Each row of a before or after table is a point. One or more steps were done to the points. Then noise was added and the rows were shuffled. The steps act on how far a point lies along the listed directions, d1 being the first. Name the steps. A step turns or swaps two directions, mirrors them in a line or flattens them onto one, adds a multiple of one to another, or multiplies one. Angles are multiples of 10 degrees, from the lower direction toward the higher: turns from -170 to 170, lines from 10 to 170 but not 90. Use the fewest steps. Two steps may share a direction if one is a turn and the other turns, adds or multiplies; they go together, in the order done. Otherwise the lowest direction goes first.

Directions:
(1): [ 38 -36  28]
(2): [ 26 -13 -52]
(3): [37 45  8]
Before, 8 rows:
[[ 17  14  -1]
 [ 43  23 -16]
 [  9  18  41]
 [ 10  34  -7]
 [  8 -22 -14]
 [-40 -43 -44]
 [-16 -30  18]
 [ 25  38 -27]]
After:
[[ 34  33 -26]
 [ 16 -23  -9]
 [-30 -63 -33]
 [  5  39 -12]
 [ -9 -32  20]
 [  9  38 -37]
 [ 12  19  -3]
 [  4  28  35]]
Steps: turn d1 and d3 by 20 degrees

Directions:
(1): [ 27  52   1 -44 -33   6]
(2): [ 42 -35  11  20 -52 -18]
(3): [  0  -8 -58 -21   3 -51]
(4): [60  1 10 -1 52 -9]
Before (14 x 6):
[[-25  15   7   0   4  22]
 [-25  14   0 -10  -7  14]
 [  9  13  -4 -13  17   0]
 [-19   7   9  -1 -15   8]
 [  9  19  -3 -20   5   7]
 [ 11 -20   3  18  10  -2]
 [ -1 -19   0  15  12 -10]
 [ 16 -10  16   8  23   2]
 [ -2 -29  16  13   1   0]
 [-17  10   7  -4  -2   2]
 [ -2 -13  -1  -4  20   0]
 [ 16 -17  12  28  17   0]
 [-31  18  -2   6  -1  26]
 [ -2 -27   4  27  11   0]]
After (14 x 6):
[[-52  38   0 -15  36  32]
 [-30  23   3 -12  14   7]
 [ -7  32  -8 -25  35   7]
 [ 20 -40   6  34  -1  -8]
 [  1  41  -6 -35  16  13]
 [-44  35  -5 -23  18  24]
 [ 16 -19  17  14  23   1]
 [ 10 -53  20  31 -13  -9]
 [-59  43 -10  -9  34  39]
 [-23  12   7  -4 -11  11]
 [-16 -11  -4  -3  36   5]
 [  0 -34   1  27  10 -13]
 [ 24 -38  16  43   5  -7]
 [  3 -53   7  44   5  -7]]
Steps: multiply d1 by 1.6; multiply d2 by 3

Directions:
(1): [-21 -35  44 -28 -36  34 -22  10]
(2): [  4 -42  21 -31  37 -53   0  -5]
(3): [-60  27 -27 -42   2  -9 -14 -20]
(4): [-30 -13  18  22  52  41  23 -25]
(5): [ 46  28   8 -44  29  31 -23 -13]
Before:
[[ -2  -1  -1   4   8   2   5  -2]
 [ -4  17  -8  -1   3   1   2  -7]
 [  0   2  -3  -9  14  -5   2   0]
 [-15   9 -12  10 -22  -9  -4   7]
 [  1  10  -2  -7   6  -2   2   2]
 [-12   6 -10  -1  -9   0 -13   6]
 [ 29 -10  14   8  13  17  -3  -2]
 [ 21  -2  15  -4  -7  17  -6   8]
 [  3   2   8  10 -30  29 -15  19]
 [ 13  -5  16   4  15   4   9  -3]
 [ 15  -5  -1   6  33   7   2  -8]
 [ -9  -6  10   1  21  -1   6  -8]
 [  4   8  -2  15 -23  -5   3   5]
 [  4  -8   2   2 -34   1 -10  26]]
After, 14 rows:
[[ -6  10  -7   7  -2  -5   6  -4]
 [  2  -2  -7   4 -13 -16   0   8]
 [ 10  22   2 -15  23  28 -11 -14]
 [  4 -10   5  16 -23 -27   9  14]
 [  7   6  22 -21  37  59  -9 -11]
 [  6 -24   2  31 -19 -14   6  12]
 [ -9  10  -2  -9  15  17 -14  -5]
 [ -5  -6  -7   5 -33 -43  -2  16]
 [ 19  17  12  -3  19  28   0 -13]
 [  4 -18 -15  31 -24 -41   7  20]
 [ -7   4  -1   3   8  -1   8   1]
 [ -8   3  15  -3  -1  43 -15   2]
 [ -8 -12  17   9   2  19   6   3]
 [ -5  -4  -5   1   5 -12   5   5]]
Steps: add 0.5 times d1 to d3; multiply d2 by 0.7; multiply d4 by 2.5; turn d4 and d5 by -140 degrees

Directions:
(1): [-60  31 -33  19  24  18  -8 -15   4  32  37]
(2): [ 37 -25 -46  -5  -1  -2  22 -43  35  43  -8]
(3): [ 15  51  -8 -13  17   4   8 -50  15 -59   1]
Before (14 x 11):
[[-36   0   7  16   7  15 -20  33 -17  17  16]
 [ 30  15 -32  -8  -5  -2  22 -50  35  -2 -13]
 [ 10  23 -24   5   3  11   8 -39  -1  -2   7]
 [-16  -8  10   1  -8  12  -7   8  -7  21   7]
 [ 24  16 -35  -1  12  -6  13 -42  19  14   5]
 [-18 -18  -6   4   3  13  -3  25  -1  20  -4]
 [-24 -10   9  18  -7   6  -3  32 -11  12  -2]
 [-32  -1  16   3  -1  14  -9  25 -17   5  15]
 [-25 -13 -24   2   4  13  -2   3  -3  33  24]
 [ 32   5 -12  -7   1   4   5 -25  12 -11 -12]
 [-51   2  43  22   1  -5 -21  44 -34 -20   4]
 [  3 -11 -16  -3   5   0   9  -1   9  23  10]
 [  6   2 -17   9  -4   0  18 -14   7   9   0]
 [-49  19 -21  18  15  12 -11   4   1  34  35]]
After, 14 rows:
[[-22  -2 -10  14   3  11 -13  15  -7  30  12]
 [ 41   5  13 -13  -2  -1   2  -4   5 -41 -19]
 [ 24   9  -2   1  -2   4  15 -16   9 -31 -18]
 [-15  -6  14  18 -13   9 -11  26 -33  13   6]
 [ 34  -6  11 -18  -9   6  10 -11   3 -25 -13]
 [-34  13  13  16   7  -5 -17  34 -27  14  19]
 [-54   8   4  21  -7   4 -13  35 -15  33  15]
 [ 58 -29   2  -9  -9 -20  19 -31  20 -26 -37]
 [  0  15  17 -16   1   4  -4   8 -15 -47   7]
 [ 21   9  44 -11 -10  -8  -9  26 -15 -53 -11]
 [  5  14  -1 -12   8   9   5  -6   8 -33 -13]
 [-13  16   6  -4  12   2   0   7  -6 -15  14]
 [ 10  10  14 -13  -6   9   1 -17   1 -21  -4]
 [-18  12   4  15  -2   3   5  13 -11  -4   6]]
Steps: turn d1 and d2 by -130 degrees; multiply d3 by -1
